Each point is reached from the start by the listed moves, each made once or not at all, plus a little noise. Is the number of moves made odd or even? Then give how often each move was made.

Moves:
(1): [ 1.11  1.65 -0.89  0.69]
(2): [-2.45  0.60  1.37 -0.62]
(3): [ 1.22 -1.24 -1.33 -1.72]
Start: [-0.50  1.38 -0.17 -0.36]
Points:
[-0.63  1.36 -0.15 -0.39] => even (0, 0, 0)
[ 0.71  0.25 -1.49 -2.05] => odd (0, 0, 1)
[-3.05  2.02  1.14 -0.92] => odd (0, 1, 0)
[-0.72  2.43 -0.95 -2.01] => odd (1, 1, 1)
[-1.92  3.64  0.35 -0.28] => even (1, 1, 0)

Moves:
(1): [ 1.00  0.45  0.29 -1.02  0.88  3.11 -2.29  1.64  2.19]
(2): [ 1.26 -0.50 -1.85 -0.06 -1.71 -1.34  2.22 -0.43  1.59]
(3): [-0.67  0.46 -1.96  0.63 -0.85 -1.28  1.03 -0.93 -0.70]
(4): [-2.89  2.36  2.46  0.33  1.19  0.27  0.45 -0.65  0.70]
(5): [-0.50  0.65  0.66 -0.68  0.42 -2.17 -1.14  0.83  0.48]
(6): [ 0.03  0.60 -0.87 -0.01  1.14 -0.26  1.69  0.44  0.37]
Start: [-1.18  0.25  0.55  0.61 -0.44  0.22 -0.77  0.46 -0.19]
Points:
[-1.92  1.45 -2.18  1.45 -0.01 -1.43  1.87 -0.09 -0.32] => even (0, 0, 1, 0, 0, 1)
[-0.08  1.72 -3.10 -0.60 -0.75 -1.72  0.54  2.07  3.81] => odd (1, 1, 1, 0, 1, 1)
[ 0.97  0.22 -0.99 -0.43 -1.18  2.01 -0.91  1.67  3.56] => even (1, 1, 0, 0, 0, 0)
[-3.49  3.37  0.89  0.23  0.90 -3.18  2.32  0.81  2.96] => even (0, 1, 0, 1, 1, 1)
[-1.85  0.75 -1.34  1.28 -1.33 -1.14  0.21 -0.36 -0.84] => odd (0, 0, 1, 0, 0, 0)

Moves:
(1): [-1.04 -0.82 -0.41  0.97  1.35 -0.66  1.35 -1.23 -1.06  1.57  0.63 -0.02
 -1.15 -0.62]
(2): [ 0.63  0.51  0.44  0.34 -0.56 -0.27  1.13  1.44  0.24 -0.24  0.26  0.65
  0.64  0.37]
(3): [-0.79  0.55 -0.70 -0.88  0.46  0.22  0.42 -0.42 -0.18  0.26  1.20  0.71
  1.26 -0.92]
(4): [-1.21 -0.61 -0.49 -1.03  0.02  0.57 -2.24 -0.57 -0.82  1.13 -1.58 -0.76
 -1.50  0.34]
(5): [-0.28 -0.97  0.16 -0.51  0.82 -0.22  0.51 -0.63  0.02  0.60  0.29  0.89
  0.20  0.05]
(6): [ 0.37  0.48 -1.02  0.37 -0.25 -0.88 -0.15 -0.66 -0.15  0.20  0.22 -0.02
 -0.48 -0.59]
(7): [-0.73 -0.59 -1.25  1.34  2.59 -0.56  0.48  0.25 -1.30  1.36  1.07 -0.15
  0.03  0.12]
(8): [ 1.10 -0.71  0.10  2.26 -0.69 -0.05 -0.05  0.35  0.67 -0.69  0.10 -0.36
  0.22 -1.30]
(9): [ 0.14  0.77  0.34 -1.28  0.43  0.77  0.16  0.98  0.44 -0.49 -0.49  0.11
  0.29  0.26]
(10): [-2.35 -1.02  0.41 -0.04  2.25 -0.69  1.72  0.19 -0.10  0.50  0.80  1.45
  1.00  0.37]
(11): [ 0.48 -0.04  1.34  0.20  0.27  0.15  0.45 -0.31  0.59  0.73 -1.92 -1.53
 -0.01 -0.23]
Start: [-0.48  0.79  0.61 -0.51  0.06  0.38 -0.53  0.44  0.83  0.74  1.21 -0.77
  0.32 -1.18]
Points:
[-0.91  0.04  0.22  0.91  4.75 -1.32  3.36  0.22 -0.40  4.51  1.25 -0.89
 -0.16 -1.85] => odd (1, 1, 0, 0, 1, 1, 1, 0, 1, 0, 1)
[-3.08 -0.66 -1.38  0.76  5.64 -0.99  2.54  0.57  0.24  2.51  4.44  1.80
  2.88 -3.13] => odd (0, 0, 1, 0, 1, 1, 1, 1, 1, 1, 0)
[-3.19 -1.45  1.85  0.26  4.98 -0.05  4.03 -0.65  1.25  3.22  1.82  0.42
  2.17 -3.60] => odd (1, 0, 1, 0, 1, 0, 0, 1, 1, 1, 1)
[-4.08 -0.24  0.89 -1.95  4.79 -0.50  4.75  0.81  0.24  2.92  3.92  3.05
  2.53 -1.64] => even (1, 1, 1, 0, 1, 0, 0, 0, 1, 1, 0)
[-1.76 -0.98  1.16  1.69  1.65 -0.35  1.10  0.98  1.44  0.51  2.17  0.32
  1.56 -2.06] => even (0, 0, 0, 0, 0, 0, 0, 1, 0, 1, 0)
[-0.39  0.23  1.79 -1.42  0.76  1.52 -0.11  1.25  1.74  1.98 -0.89 -1.07
  1.32 -2.66] => odd (0, 1, 1, 1, 1, 0, 0, 1, 1, 0, 1)
[-2.10 -1.27 -0.32  0.64  1.42  0.00  0.54 -0.57 -0.27  3.35  2.13  0.31
 -0.05 -3.25] => even (1, 1, 1, 1, 1, 0, 0, 1, 0, 0, 0)
